Rows are points. The points of each table are mixes of a few directions, plus a little noise. How many directions does each table use, and how many do they share? Where both have some left over, give the other angles between the two spaces (their principal angles), to ten degrees, smallest first.

First (6 x 3):
[[ 25  -9  -8]
 [-44  16  14]
 [-32  11  10]
 [ 58 -21 -19]
 [ -3   1   1]
 [ -4   2   1]]
Second (6 x 3):
[[  3  12 -16]
 [ -2  -6   8]
 [  5  20 -26]
 [-13 -47  60]
 [  5  19 -24]
 [  0   1  -1]]
Directions: first 1, second 1, shared 0; angles 80

First (9 x 6):
[[ 18  13  -9  18 -33  -1]
 [-17  11 -11 -12  52 -11]
 [  5 -18  28 -14 -15  10]
 [  1  -4 -18  24 -29   4]
 [ 26  10   5  12 -45   3]
 [ -7   8 -15   5  14  -5]
 [ -3  -8 -13  18 -22   5]
 [ -6 -10  18 -19  18   2]
 [-18  -2  15 -33  60  -7]]
Second:
[[-47 -16 -20  38  26  -9]
 [  1   0 -23 -18  12   5]
 [-15  -5   1  18   4  -5]
 [ 25   9  34  -3 -26   0]
 [ -9  -3  -8   4   7  -1]
 [-10  -3  -1  11   4  -3]
 [ 13   3 -29 -34  10  10]
 [ 42  15  45 -15 -38   2]]
Directions: first 3, second 2, shared 1; angles 70

First, 7 rows:
[[ 26   3  -8 -26  -5  33 -44   2  -1]
 [ 25 -15  -9  10 -22  16 -39  12   6]
 [-35  21  13 -15  32 -22  54 -16  -8]
 [  2 -17  -4  32 -19 -10  -4   5   7]
 [ 13 -12  -6  13 -17   7 -23   5   5]
 [ -9   2  -4  -1   0   6  -4 -22   3]
 [-23  18  18 -12  32 -30  60  14 -12]]
Second:
[[ 15  30  -9 -42   8  14 -25   2  11]
 [-19 -52 -38  18  23  15  38  32   7]
 [  7   6  18  24  -5 -10  19 -57  -6]
 [ 25 -16  -5   7   2   8   5  17  -3]
 [ 10  33   5  -3  -1 -27   9  -3  17]
 [-18  14  27  -8 -20   1 -35 -21 -18]
 [ -6  15  14 -16 -10   4 -31  -5  -8]
 [-13 -30 -12  21   3  -5  19  34   0]]
Directions: first 3, second 5, shared 2; angles 60

First:
[[ 28 -18 -20 -22 -15 -15   7  11  -9   2   8]
 [  3  18 -50 -20  10   7   7  29 -35   5  -4]
 [  0 -24 -27 -36 -29  14 -17   5  10  35 -15]
 [ -2   9  23  17  12   1  31 -13 -22  -8  -4]
 [-12  -7  -5 -23  -9   4 -17  -6  13  29 -12]
 [-46  24   3 -10  15  25  -7 -15  -6  41 -33]
 [ 13  -3  22  43   0   2  10   1   7 -43  18]
 [ 29 -41  12 -27 -30 -16  26 -15  -9  18  -1]
 [ -8   3  -4  19  -2  10 -32  10  31 -16   7]
 [  4  12  11  27  15  -9  -8   6  12 -34  19]
 [ -6  27  33  28  35 -22   6 -11   2 -30  16]]
Second:
[[-25  18   6  41  24   0 -11  18  -4 -28  20]
 [ -8  -5  -3  -9   9 -28 -12  13  -3   3  20]
 [ 31  14   1   6 -18  46  26 -26   8  -9 -40]
 [ 35  11 -10 -24   3 -20   4  -3   6  -8   2]
 [-51  -4  13  43  10  14 -12  16  -9  -3  13]
 [ 15   1   1  -4 -15  22  13 -15   4   4 -23]
 [ 31  21   0   9  -6  32  19 -18   8 -20 -27]
 [-60 -48   6 -18  -5 -36 -27  22 -14  50  31]
 [ 21   6  -6 -12   0  -8   4  -4   4  -4  -2]
 [ 11 -13  -7 -31  -5 -24  -3   0   0  16   6]]
Directions: first 5, second 3, shared 2; angles 70

First:
[[ -3  24  -6  13  -5   1  -2  35  23 -17   7  16  12   4]
 [ 11  -3  -1 -12  -7   5   5 -17  -2  19  -5 -33 -13 -25]
 [ 29  22   6  28  25  32 -12  18  20 -27  10  27  13   8]
 [-13 -24   5  -3   7 -19 -10   5 -24  15   0 -17  -4 -18]
 [-14  -4  -7 -54 -24 -30  11 -29 -51  -5  -1 -41 -26   6]
 [-16  -7  -6  -4 -12   7  26  -2  10  14  -5 -25 -12  -6]
 [-15 -41  11   1  26   5   8 -14 -34   8  -1 -26 -18  -5]
 [ 13   8   4  22   9   8 -14  -3  23  -3  -2  44  21  15]
 [  2  -3  -2 -19 -15 -18  -6  -5 -10  21  -5 -29  -7 -28]
 [  2  15  -4   4  -9  -3  -4  -6  17 -10  -2  38  15  26]
 [  4  16   0  26   8  16  -3  16  32 -16   2  44  20  23]]
Second:
[[ -4  -9   3  19  12  12   5   6  14   4  -1  11   5   3]
 [  7  13  -4 -26 -15 -16  -6  -7 -19  -6   2 -15  -8  -5]
 [ 36  16   6 -31   7   6 -14   1 -46 -16  15 -60 -28 -37]
 [-22  -1  -8   2 -18 -19   6  -7  20   8 -10  34  15  25]
 [-17 -10  -2  20   1   1   8   1  25   9  -7  29  13  16]
 [-20  -7  -3  16  -5  -5   7  -1  25   9  -8  34  15  21]
 [ 17 -17  14  32  42  43   3  19   3  -1   8 -19  -8 -23]
 [ 15  19  -4 -40 -19 -20 -11  -9 -34 -11   5 -31 -14 -12]
 [ 24  -9  13  19  37  38  -2  15 -11  -5  11 -33 -14 -31]
 [-20   0  -7   0 -17 -17   5  -7  17   6  -9  29  13  22]
 [-16   6  -8 -12 -24 -24   1 -10   8   3  -7  22   9  19]]
Directions: first 6, second 2, shared 2
